Every row gives one point. The points of each table are mixes of a few directions, plus a little noise. How many directions does each table use, and how many do they share? Where both have some left over, give the other angles between the two spaces (their principal angles), to ten degrees, smallest first.
In the rows, 128 means zero.

First (6 x 2)
[[129 129]
 [199 186]
 [ 65  76]
 [133 132]
 [106 110]
 [136 135]]
Second (7 x 2)
[[128 143]
 [128 161]
 [129 164]
 [127  72]
 [129 195]
 [128 126]
 [127  35]]
Directions: first 1, second 1, shared 0; angles 50

First (6 x 3)
[[138 172  91]
 [136 163  99]
 [112  61 183]
 [113  67 178]
 [127 124 132]
 [140 179  85]]
Second (5 x 3)
[[164  41 109]
 [149  78 117]
 [102 190 140]
 [111 168 137]
 [114 163 135]]
Directions: first 1, second 1, shared 0; angles 60

First (9 x 6)
[[ 83 129 140 130 150  84]
 [ 87 145 138 139 150 104]
 [184  77 170 131 163 127]
 [153 171 154 185 178 146]
 [187 164  67 121  53 210]
 [ 51  91 148 111 142 111]
 [100 126 125 113 131  72]
 [173 151  86 123  71 193]
 [132 104 123 105 116 109]]
Second (7 x 6)
[[178 172  35 131 234 217]
 [114 116 154 128  99 104]
 [101 101 174 123  71  80]
 [128 146 171 163 117 123]
 [140 129  82 109 160 152]
 [114 100 118  96 107 106]
 [120 130 162 145 108 113]]
Directions: first 4, second 2, shared 1; angles 70

First (8 x 8)
[[172  98 126 118  95 119 121 102]
 [129 119 115 139  40 150 107   8]
 [170 107 136 112 166 100 137 199]
 [126 130 126 131 115 133 125 110]
 [ 51 185 135 138 216 139 147 211]
 [134 118 120 133  72 139 114  56]
 [ 85 159 128 139 141 144 132 125]
 [159 112 139 113 177 100 141 208]]
Second (8 x 8)
[[132 114 142  89 107 181  93 130]
 [146  75 179  36 139 154  69 176]
 [163 112 113 138  78 134 127  83]
 [144 160  81 200 120 107 182 115]
 [ 64 194 111 172 189 134 167 177]
 [ 49 182 118 173 162 113 153 113]
 [172  86 139 106 114  98 116 123]
 [149  97 140 110 113 106 115 112]]
Directions: first 2, second 4, shared 2

First (10 x 9)
[[106 126 145 154 145 142 143 105 149]
 [207 136  62  34  62  79  75 212  49]
 [158 132 102  92 103 109 108 161  97]
 [ 82 123 167 183 167 157 159  79 175]
 [115 127 138 143 138 135 136 115 140]
 [ 89 124 160 172 160 152 153  88 166]
 [ 94 124 157 169 157 149 151  92 163]
 [ 88 124 161 175 161 154 154  86 168]
 [183 134  83  64  83  94  92 185  74]
 [157 131 104  94 104 110 109 158  99]]
Second (7 x 9)
[[114 113 139 166 167 164 177 135 134]
 [148  66 136 134 103 100 126 156 151]
 [100 148 101 141 103  90  66 212 132]
 [128 111 127 128  98 137 135  82 138]
 [151 158 185  77 171  88 104  65 144]
 [ 93 141  56 146  29 174 117  94 108]
 [164 157 153 102 222 142 171 152  91]]
Directions: first 1, second 5, shared 1

First (11 x 11)
[[133 112 118 117 138 144 141 132 127 131 101]
 [135 103 112 110 144 154 151 138 125 134  85]
 [134 100 111 109 146 156 154 138 125 134  79]
 [130 120 124 123 133 136 134 132 127 130 116]
 [133 106 114 113 143 150 147 136 126 133  91]
 [134 105 114 112 143 150 149 136 127 133  89]
 [111 198 172 177  83  59  64 102 134 112 249]
 [119 162 149 150 104  94  98 116 131 120 188]
 [116 180 161 165  94  77  82 109 132 117 216]
 [130 119 122 123 133 136 135 132 127 131 114]
 [134 102 112 110 146 154 153 137 126 134  83]]
Second (10 x 11)
[[145 141 143 127 141  90 119 113  98 108 162]
 [121 141 135 138 116 119 116 124 134 127 150]
 [134 142 141 134 129 102 117 117 114 117 159]
 [131 119 123 121 135 137 137 131 125 130 113]
 [142 138 140 126 139  98 121 116 102 112 154]
 [143 130 134 121 143 107 128 120 104 115 140]
 [ 70 149 122 169  55 175 102 149 215 170 132]
 [161  76 103  80 185 154 179 137  90 122  50]
 [147 128 136 118 150 102 131 118  97 110 140]
 [ 86 117 104 142  86 196 132 156 198 170  82]]
Directions: first 1, second 2, shared 1
